Each row is a point. Any point is a mix of the corners, with weights that add up to 1. It lies inside the corners' shape when no weight is negative. Say inside or outside, and name the corners with a negative weight.

Corners:
(1):  20 -42
(2): -60  87
(3): -29   2
Points:
-19 -13 -> outside (2)
-12  -9 -> inside
-50  63 -> inside
-51  53 -> outside (1)

Corners:
(1):  55  76 -23 -38  52 -66 -40  18   5
(2):  21  62  -1 -76 -51 -89  10  30 -22
(3): -27  76 -34  21  43  20 -20 -11 -26
(4): -61 -50  42 -32 -36  45 -64 -42  51
(5):  85 -26  41   6 -36  21 -55 -47 -71
(6): -44 -20  57  36  71 -51 -25 -46   4
(7):  92  72  56 -31 -31 -54 -26  49  42
(8): -55  -7 -75  58 -42  56  -6  26   8
(9):  68 -33 -37   4 -19  95 -13  81 -80
(10):  76 -26  57 -16   2  21  13 -33   9
Points:
 14  20 -43 -13 -61  50 -27  49 -41 -> outside (1, 6, 10)
 24  32  22  -9   8 -23 -18 -13   4 -> outside (9)
 37  51  -9 -24  30 -38 -32  11   0 -> inside
-53  40   5 -17 -12 -14  -5 -12  21 -> outside (1, 5, 9)
  2  26   0  -5 -12  -6 -20  -4   2 -> outside (9)
 83  32  49 -51 -13 -13  -9 -30  19 -> outside (6, 8, 9)
 16  23   5  -7   4 -10 -13  19   3 -> outside (5)
  4  32  15  -4  14 -30 -25 -10  11 -> outside (9)
 62  60  35 -46  20 -51 -21  30  17 -> outside (5, 8)

Corners:
(1): -50  -4   4 -37 -38  56  -7  -8 -15  40 -16  61  -5   0 -42 -35  73 -23
(2):   9  66 -35 -10  63 -50  41  -7 -43 -31 -19  44  29 -17  48  63  49  44
(3): -37  10  10  26 -42  45 -52  42  -3 -26 -21  16 -15  -3 -46 -54   4  38
(4):  69  18  -5  -3 -63  -5  18  65   9   6  22  10  51   7 -33  16 -17  51
(5):  62  52 -15 -62  20   5  10 -28 -25 -56 -25  -7  61  22  64  26  36 -11
(6): -57 -13 -50   0  40  -7  24 -11  78  33  11 -24 -38  -5  16  21 -29 -33
(7):  11 -53 -23 -44 -20 -11  44  24 -65   1 -34  34  55 -31  51  -1  24 -15
(8):   5  47   3  26  20  15 -25 -49 -50 -34  -4  37  15  10  63   1  59 -37
(9):  63 -42  10  37  17  54   1 -29 -23  -9 -12 -43 -10 -29 -28 -18  -2 -27
(10): -76 -29   8 -10 -45  18   0  25  43  16 -22 -19  64  24 -42  12  62 -18
(11): -18 -54  23  16  68  35 -13  12  -4  -7  66  -2   4  31  15 -11 -46  29
(12): -31 -52 -20 -12 -44 -11  29  11  77 -19  22  36   8  40  13  24 -25  39
(13): -67  17 -45 -36 -38   6  57 -24 -37  27  20  17   6 -15 -11  20  19 -33
(14): -39 -61   3 -29 -35   1 -28 -34  60 -37  59  43  44 -64  33  -7 -41 -15
(15): -65 -46 -47   1  63  13 -68  57  12 -53   7  47  -9 -24 -36 -81  55  -6
(16): -41 -16 -41 -49  -7 -59 -39 -43 -15  24  65  65 -15 -15  18 -55  -7  32
(17):   8  18  46  -5  48 -45  69 -67  95   0  20 -24 -59  54  47   5 -43 -50
(18): -41 -39  47   9 -52  59  37  41  -8 -14  31   9 -36   7  47   7  77  16
(19):  73 -14   8  13  58  -6 -60  42 -32 -33  -2 -29 -32  -6 -21  22 -36 -25
Points:
-24  20 -16  10  23  17  35  18 -13 -11 -17 -11  11  11   4   4  42  -4 -> outside (1, 12, 14, 16, 19)
-21 -15   6   5   5  12  -9   5  12  -2  12  26   4  -7   5 -24  24   5 -> outside (5, 12, 13, 19)
-49 -10 -15 -18 -12  11 -13 -36  18  -5  17  14 -19  -1   6 -19  20 -33 -> outside (2, 4, 7, 11)
-18 -18  -7 -10 -15  20  -3   5  -8 -14  10  28  18   0   3 -11  25  12 -> outside (6, 17, 19)
 -3 -18 -16 -14   0 -21  27 -25   3  19  19  16  25 -10  13  24 -18 -15 -> outside (3, 5, 15, 18)
 18   3  -7 -16   6  15   3 -11 -10 -20  -4  -1  18   0  15   1  15  -8 -> inside
-26 -14 -19  -6   9   6   8  -2  20   5   5   2  -3  -5   4   1   5 -13 -> inside

Corners:
(1):   6 -49  47 -10 -57  13  31 -10  10 -31  -8 -25 -19 -33   2 -60  26  23 -49  -8
(2):   6 -33 -23  40   3  -7  -1 -32  34  58  20  51  -9  13 -10  -4  44 -13  38  13
(3):  27  13   5  16  22 -31  44 -32  51  10   6  33 -33 -27  38 -41  47  23   8  -7
(4): -34  -6 -28   7   9  24 -11  33  14 -55   7 -13   5  36 -13  42 -17 -56  79  55
(5):  11  -3  40 -14  -6 -20  60  15  50  67 -25 -54   7 -54   8 -29  54  13  -6   3
(6):   8  11  50 -20  10   3  29 -27  78  24 -21   6 -33  19  13 -24  28  22  20 -49
(7): -39 -21 -38 -24  21 -25 -21  19 -23 -14  -8  22  51  44 -24   2 -67 -61  30  15
(8):  16 -15  22  15  21  54   7 -44 -11 -15 -29 -56  21 -31  19 -39  13  29  10  -5
(9): -10  12   4 -25 -60  45   3  11 -34  10  -9 -23  13 -37  21 -35 -27 -27  -9  12
(10): -22 -21  11  95 -10 -57  12 -33  27  30   2  43 -28  15  62  17  42  -2   2 -12
(11):  19  -5 -22  20 -46  30   9  17  42  15 -65  -3   0 -23 -10 -19  21  52 -15  -7
(12):  11  15  27   0   4  -2 -12   3   9 -45  53  29  12  -6 -35  52 -45  15  71  44
(13):  15  20 -32 -12 -53  32   1 -36  13 -14  -9 -71  55 -20  -1 -39  -2 -29 -27   2
(14):  35 -10 -15 -42  -8  56  47  -6 -11   7 -35 -27  35 -25  39   5  40 -17 -47   2
(15): -33  29   2  13  24 -19 -25 -23  11 -29  -7  46   9  65  -7   4 -29  -6  23  74
(16):  17  26   5 -28 -18  19 -16  -9   1  -7 -48 -64 -19 -48 -17 -11 -10 -37 -50   4
(17): -30  -8 -67 -36   2   1  -8  25 -39 -11  10 -65  -2  24 -28  -3 -13 -20 -28  16
(18): -48 -12  -3  43  62  14 -11 -18  74 -30  59  -1  -8 -14 -24  62 -58  -3  57  46
(19):  41  -3  16  10  27   4 -27  11  87  34   1  -8  -5 -15  50  -9  36  -6 -19 -37
(20): -72 -31 -33 -69 -20  -3 -41  18 -42  -7 -32   6  49  -3   6  20  11 -31  23  16
(21): -53  32 -17  19  45   0 -22  23 -30 -32  17  53  38  31 -46  38 -19 -39  14  14
Points:
-20  22 -18 -12   0   3   2   0  -7  -5  23  -4   5  -6 -19  33 -14 -39  37  30 -> outside (1, 7, 8, 11, 15, 19)
  4  -3  13  -3 -12  -2  17  -6  38  16 -12  -6   2 -13  13 -11  17  -5   3   6 -> outside (8, 17, 21)
 -8   4   5  11  18  -4  13 -12  16 -22   2 -17  -1   6  -4   3  -9 -20  11  15 -> outside (2, 9, 11, 19, 20)
 -6 -10   1  -2   4   4   6 -10  23   2   2 -18   3  -9   8  -5   4  -8  10  12 -> outside (11, 21)
-16  -7  -8   2  -3   8   7  -2   1 -12  -2   4  14   5  -7   2  -2  -5  19  20 -> outside (16, 19)
 -3  -2   9  19   8  11  -4 -12  29  20   0  17  26  -5  20   4   4   5  15  -1 -> outside (1, 3, 4, 16, 17)

Corners:
(1):  -2 -22 -73 -20  24  18  54 -73 -49  70  27  28 -24 -37  -2 -63  23 -47 -12 -52
(2): -15 -30 -60  22   0 -38 -41  45  34  -6 -31 -69  67  50  -3  19 -17  15  36   6
(3): -34  76  13 -25 -42 -30  -6 -28 -63  67  11 -52  31 -15 -25 -31   7 -11   9  46
(4): -33   6  44 -11   1 -40  24  47 -48  43  52 -18  76  57  18 -57 -68  -2 -25  36
(5):  11 -41   8  -5 -20  -8 -57 -13 -35  95  28 -42 -14  46  -9  -1 -77 -18   2 -20
(6):  39 -24  24  38 -46  41  84 -21 -37  40 -41 -25  19   4  35 -84  -4  71  38 -52
(7): -83  -1  29  11 -32  64  21 -40 -54 -22  24  28   8 -25   0 -47  37  29  25 -18
(8): -16  -4 -12 -10 -45 -67  42 -10  -1  16 -46 -13 -34  13  18   6 -30  41 -45   4
(9): -42  -7   3  -2  28 -24  12  40  25 -14  34  30   6 -41   0  28  62 -42  23 -11
(10): -42  40 -53 -21   7  40 -48  15  49  38 -11 -61  49  20 -28 -51 -15  -2  -4  55
(11): -22 -57 -51  19 -18  55  -9  45 -18 -17  19   9  91  -9  42  31  18 -53 -16 -56
(12):   0 -30  31   7 -64   0  43 -30 -22 -33  19 -21  -6  33 -44 -24 -30 -23  49  10
(13):  40 -17  43  31 -31 -33  47 -61 -82  95 -58 -70  78 -37  52 -72 -71   3  19 -43
(14):  44  23  -7  30  17 -37   1  14   2  -6   3 -51  21  30  31  28 -21  35 -54  35
(15): -46  20 -13  23 -29  27   8   2  32 -28 -29   9  13  40 -59  -5   5   6  26  28
(16): -38  32  10  24   0 -25  34 -30  34  53  -1 -41 -28  47  49 -41  39  41   9  37
(17):   8 -32 -75  43  16 -44   6  44  58 -53  46  34 -21   8 -19 -23  57 -61 -65 -41
(18): -55  47  -2 -41  48  15 -20  35 -84 -20 -55  -6  21  -7  87  47  57  26 -21 -35
(19): -10   0 -14  -1 -58 -76  -2 -40  19  32  16 -49  21 -21  51  26 -58 -12  17 -82
(20):  -9  14 -36  23 -28  85  -1 -44  41  17   5  22  43  26  50 -76  26  38  32  41
(21): -21  50 -48 -18  17 -17  23  59 -59  39 -66 -53  33 -44  81  33 -59   9  -2  10
Points:
 -7   0 -11   4 -11 -11  17  -9 -19  22   5 -22  17   3  19 -20  -7   0  -3  -9 -> outside (15)
-37  16  -7  -2  -9  17  56  11 -36  -3 -10  23   3  -6  28 -24  26  11  -5   3 -> outside (2, 5, 10, 13, 14, 19)
 -9 -38 -29  29 -26  18  21 -13   9  23 -19   0   8  -2  24 -22   2  12  24 -47 -> outside (3, 4, 10, 12, 14, 18)
-25   6 -22  -2 -10   9  12 -12 -12  20  -8 -15   7   0  18  -9   9   8  10  -9 -> outside (4, 13, 17)

Corners:
(1): -33   3   0  31  -7 -60  16  -3  25  22   1  12 -16  -4 -11  49 -26  -2 -10   4
(2):   4  -8   4  23 -11 -14  15  -6  15  -7 -36  15  -4 -22   6  -3  30   9  -4 -31
(3):  -4 -40  28  13  -5 -11   8  -5 -11  12   2  -5  -5   4 -14  -2  -9  -4  -1  18
(4):   0 -18 -35  29  10  16  17  12  20 -26  -6 -10 -11  -4   4 -15  -4   0 -14  -2
(5): -35   3 -15  26 -16 -29   2 -17   6  24 -37  16 -12 -34  28  78  -7  14  22 -17
(6):  -1 -13  -8 -19   4 -22  12   7 -20   8   5   1  43  95  -4 -19  32   9 -28   5
(7):  -3 -10   8   5   4   8 -16 -13   1  20  -2   2  -9   1  12  -2  -2 -58  14   0
(8):   4 -15 -29  26 -56 -62  32  32  22  -7  -3 -12  -2  -4  22   8 -10 -10  15   0
(9):  13  -3  14  21  -8   8   2  -7 -20  -7  19   4  -9  12  14  20 -10  -5 -12  10
(10):   4  -6  11 -19   8   3 -13 -10  -8  18   7  10 -23  16  17 -10  -8  -8   1  -2
(11):   3   6  20  11  10   9  12   2  11 -46  15  -2 -12  16   3 -26   4   0  13   4
(12):  21  -9   2   2  14  17   5  47  26   6  12 -31 -25   8   1 -17  14 -20  19   2
(13):  -5   4  16   7  22  15  -9  43  21 -27   6  11 -17  11 -11 -18  -4 -18  16   5
(14):  18   0   6  -3   2  27  15  40  19 -58  -6 -42 -23  -5  -5 -22  34 -14 -12 -16
(15):  14 -18  17   2   7 -13  22  12  -9 -14  13   2  -3 -10   7  -9  -7 -25  10 -13
(16):  16  12  12   0   4  29 -26 -16 -30  16  10   9 -10 -10 -24   6  23  -5  22   7
(17): -62  -2  13  10  -4   1  28  -7 -10   0 -16  17  -2   6  12 -17 -10 -12  22 -35
(18):   3  13  21 -10   2   6  14 -11 -30  16 -21  28  -6  -7  18   4 -16   5   2  -2
(19):   1 -17  16  20   7  -1 -26  -9  11  20  13 -20  19 -13 -10  33  -6   2  -9  16
(20):  14   8  14  -5   9  11 -17  10  -2   9 -29  -8 -22  -9  -8  -4  -1  -7  26 -32
(21):   5   7 -16  -5 -20  13  -6 -16  12  29  15   6 -10  13  11  50 -19 -10   0  10
Points:
 2 -1  9  4  2  2  8  4 -1 -9  0  1 -6  9  4 -4  2 -4  2 -2 -> inside
-4 -1  2  9 -2 -4  5  5  6 -1 -3  2 -8  2  6  6 -1 -8  6 -5 -> outside (3)
-3 -4  3  9 -2 -3  2  4  5  2 -1 -2 -3  2  4  7  1 -7  4 -5 -> outside (3)
 5 -7 -2  7 -1 -2  2 12 11 -4 15 -5 -3 14  0  2  5 -8 -7  0 -> outside (3, 5, 7, 11, 18, 20)
-1 -6  0  6 -6 -7  5  3  3  3  2  0 -2 14  4  6  0 -8  1  1 -> inside
